Each row is a point. Examples show where two turns around zero, p and q, send a point. Write where each new point lands after one turn and then the other. Backwards means that the second turn is done in reverse. Each puzzle has new turns, and all numbers are rounded.
In the rows, 128 means zero.

Turn p:
[165 108] => [154  95]
[109 100] => [ 99 110]
[119 157] => [132 158]
[ 92 124] => [ 93 139]
[154 151] => [161 138]
Turn q:
[ 98 136] => [107 105]
[150  91] => [171 131]
[136 157] => [106 148]
Where do these land?
p, then q backwards: [125 104] => [104 130]
q, then p backwards: [167 140] => [118 168]
p, then q: [ 91 140] => [ 92 114]

Turn p:
[120  92 123  81] => [122  78 150 103]
[131 154 134 138] => [128 157 128 130]
[109 152 145 166] => [104 164 113 153]
[136 152  89 115] => [148 140 111  90]
[125 124 138 176] => [122 141 105 169]
[147  94 140  91] => [142  88 163 124]
Turn q:
[132 116 138 143] => [126 108 134 122]
[139 118 129 173] => [106  86 127 133]
[115 139 108 115] => [121 152 113 129]
[166 157 145 127] => [144 122 148 171]
[138 122 160 155] => [124  96 157 128]
[120 117  90  50] => [173 188  85 113]
[ 85 127 125 133] => [100 145 130 100]
Where do these land?
q, then p backwards: [149 124 126 144] => [129 102 127 133]
q, then p: [126 102 139 112] => [148 120 150 117]
q, then p backwards: [119 127 114 145] => [105 123 124 131]
q, then p: [130  97 105  96] => [166 128 125  96]
q, then p: [115 200 176 132] => [ 81 178 151 178]
p, then q: [164 143 110 111] => [164 126 132 156]
q, then p: [ 91 102 126 156] => [ 99  99 141  96]

Turn p:
[ 97 131 112 119 102 127 116 165] => [109 123 145 145  97 152 117 157]
[124 103 156 138 145 109 126 116] => [147 104 147 120 142 101 134 123]
[156 168  77 113 129  85 145 113] => [134 180  86 157  96  94 130 125]
[144  88 153 133 124 146 105 106] => [161  95 124 101 155 139 117 126]
[114 122 104 121 131 158 140 213] => [101 152 164 165 138 182 142 173]
[126 128 178 108 136 139  89 121] => [142 122 161  81 134 132  98 116]
[110 111 138 130 160 147  91 112] => [120 110 138 102 162 115  95 140]
[145 152 132 162 118 118 143 101] => [128 122 105 142 124 116 134  81]
[134 150 101 128 109 123 197 106] => [109 145  84 140 105 120 185 112]
Turn q:
[152 140 113  93 143 132 101 100] => [132 149  99 104 116 134 109  89]
[128 163 175 164 104 156 139 120] => [100 119 157 163  81 150 114 149]
[118 136 123 119  82  81 101 143] => [171  99  86 141 121 118 119 153]
[111 158 138 143 164 137 149 102] => [ 88 139 153 132 110  96 117 114]
[161 124  91 113 157 115 144 155] => [156 176 126 120 149 113 155 117]
[107 104 150 116 127 177 141 143] => [101 119 156  94 134 160 139 151]
[120 146 118 145  80 116 126 101] => [117 100  92 163 106 128 133 131]
[161  93 146 117 138  96 159 160] => [183 129 166 123 139 126 162 121]
[ 94  88  99 141 157 140  92 128] => [106 121 119 112 195 125 104 126]
Where do these land?
q, then p: [ 95 109 155 136 125 145 139 139] => [132 114 169 114 137 139 141 147]
q, then p: [143 153  68 130 144 169 143 165] => [ 63 178 137 149 109 123 133 110]
p, then q: [113 112 130 124  96 142 124 100] => [132 120 108 104 150 147 153 126]
p, then q: [101 111 138 117 121 127  82 131] => [158 115 128 106 143 159 105 141]
p, then q: [142 112 174 116  97 114 120 131] => [145 120 135 121 105 173 144 102]
p, then q: [111 140 180 106 121 131 113 101] => [147  97 113  85 103 141 127 107]
p, then q backwards: [132 116 121 105 144 107 146 123] => [123 139 114 118 132 113 150 153]
q, then p: [162 119 136 150 153 113 119 105] => [135 111 111 113 144 107 110  91]
q, then p backwards: [152 180  49 168 150 104 168 158] => [163 156  67 122 186  80 183 140]
